Rows are points. Before rounding, the points of a table are all equally far from one centre. They may lie mostly on one side of it. Where is the centre, to within rounding?

Points, 8 rows:
[[-4.2  4.9]
 [-6.4  1.8]
 [-3.6 -3.3]
 [-3.0  5.4]
 [-5.9  3.2]
 [-6.5  1.2]
 [-4.6  4.6]
 [-4.2 -3.0]]
Centre: [-1.9  0.9]

Points:
[[-2.4  8.3 -0.8 -3.4 -2.4  0.5]
 [-4.0  8.4  2.5 -0.1 -2.6  5.9]
 [-0.1  7.8 -0.4 -1.2 -5.6  2.9]
 [-4.9  2.7 -6.5 -0.6 -2.3  3.0]
 [-5.2  8.2  1.2  2.3 -6.4  4.6]
 [-3.8  5.3 -3.0 -4.2 -2.5 -2.0]
 [-3.0  6.1  2.4  3.3 -8.7 -0.1]
 [-3.5  7.5 -3.7  3.1 -2.4  3.4]
 [-2.6  4.9 -4.7  0.3 -5.7 -1.9]]
Centre: [-4.0  2.2  1.0  0.6 -3.0  1.5]

Points:
[[ 6.0  7.2 -1.1  1.4  0.5  3.0 -1.8 -8.0  0.0]
 [ 3.8  2.8  6.6  3.9 -2.8  4.8  1.6  1.8 -3.2]
 [ 3.0  5.4  6.7 -1.2  0.9  8.2  2.7 -7.2 -2.5]
 [-0.3 -1.9  4.0  4.4  1.6  8.0 -5.0 -2.5 -1.3]
 [-2.0  5.8  5.3  5.2  1.7 -0.8 -4.0 -4.2  2.6]
 [ 2.4  3.9  7.9 -0.2  1.1 -2.3  2.9  2.4  2.5]
 [-1.0  2.4  4.3  3.2 -3.9  3.7 -7.6 -4.8  2.1]
 [ 0.2  7.3 -3.0  2.0  1.3  9.3  1.9 -7.4 -6.9]
 [-2.3  0.6 -0.1  9.0  0.4  6.7 -3.0 -1.3 -3.0]
 [-0.5  1.0  1.7  7.8  1.7  5.1 -5.2 -0.2  0.5]
 [-0.6  6.5  1.6  4.8  2.8  6.2 -4.9 -7.4  0.0]
 [-2.5  6.2  5.1 -6.9  3.5  2.3 -6.6 -6.1  1.2]
 [ 4.1  5.3  3.4  3.7 -5.3  5.1  5.2 -5.2  2.0]
 [ 1.9  1.4  4.6  3.3  1.6  4.7 -3.7 -6.4  4.6]
 [ 5.9  2.6  2.5  5.2 -4.6  4.5  0.5 -1.5 -1.4]]
Centre: [-3.3  3.0 -1.3 -2.4 -0.6  3.4  1.4 -1.2  0.0]

Points, 19 rows:
[[ 0.0  0.0  5.6 -3.2 -1.3 -1.6  2.3 -2.4 -3.2  4.4 -1.5  3.0 11.0  4.9]
 [ 0.9 -1.4  7.6 -5.7 -1.1 -2.4  0.7 -0.9 -2.7 -1.0 -1.0  6.0  7.7  6.9]
 [ 2.6 -0.1  6.3 -6.6 -3.2 -1.8  0.3 -1.5 -2.4  2.1 -5.2  2.5  7.2  7.3]
 [-0.1  0.6  5.2 -6.7 -7.3 -1.5 -0.5 -3.3 -1.3  0.0 -4.1  4.2  6.8  5.5]
 [ 3.5  1.4  6.3 -0.9 -4.5 -0.6 -2.7 -1.8 -0.3  0.7 -4.3  3.6 10.4  2.4]
 [ 0.9 -0.7  4.9 -5.7 -3.4 -2.5  2.2  0.1 -5.1  3.1 -4.0  5.7  9.5  5.4]
 [ 2.3  3.1  5.0 -3.6 -1.5  0.4  1.4 -1.5  1.4 -3.9 -1.6  3.0  8.7  4.6]
 [-0.1 -3.2  5.8 -6.5 -2.8 -0.6 -0.1  0.9 -4.0 -1.7 -1.5  2.4 10.0  4.7]
 [ 3.4  2.0  6.0 -6.7 -3.5 -4.1  0.4 -3.8 -5.4  0.8 -2.4  6.0  7.2  4.9]
 [ 1.6  2.4  6.0 -5.9 -1.2 -2.6  0.6 -3.2 -5.3  1.2 -0.6  2.4 11.1  3.4]
 [-0.2  3.1  4.1 -4.2 -8.0 -3.6  3.4 -1.0 -3.6 -2.0  0.7  2.8 10.0  3.2]
 [-0.7 -0.4  2.7 -6.8 -1.9  0.1  1.4 -2.3 -2.6  0.2 -2.8  8.0  8.1  3.5]
 [ 2.7  1.9  8.1 -4.6  0.1 -1.6 -4.4  0.9 -0.5  5.1  0.5  8.7  5.5  4.8]
 [ 2.2  1.0  4.4 -5.6 -2.0 -4.0  1.5 -4.2 -0.5 -0.3 -0.8  1.6  9.1  7.8]
 [ 1.2  1.7  8.2 -5.0 -0.1 -5.0  2.0 -2.2 -3.4  2.9 -2.2  4.3  8.9  2.1]
 [ 1.3  1.6  9.5 -5.2 -2.4  0.7  0.2  1.9 -3.6  1.4 -2.9  5.3  7.2  4.7]
 [ 0.5 -2.0  6.0 -4.7 -0.4 -3.6  2.2  0.0 -0.7  4.5 -0.8  4.8 10.9  3.5]
 [-0.4  3.0  8.8 -2.2 -5.8 -3.4 -2.3 -1.7 -2.2 -3.6 -1.3  1.7  7.0  5.2]
 [ 3.1  2.4  6.7 -7.7 -2.7  2.0  4.0  2.4 -2.0  1.0 -0.6  4.2  6.8  1.4]]
Centre: [ 1.2  1.5  1.4 -2.7 -2.7 -3.3 -1.7  1.8 -2.1  1.8  0.8  2.2  3.5  2.3]
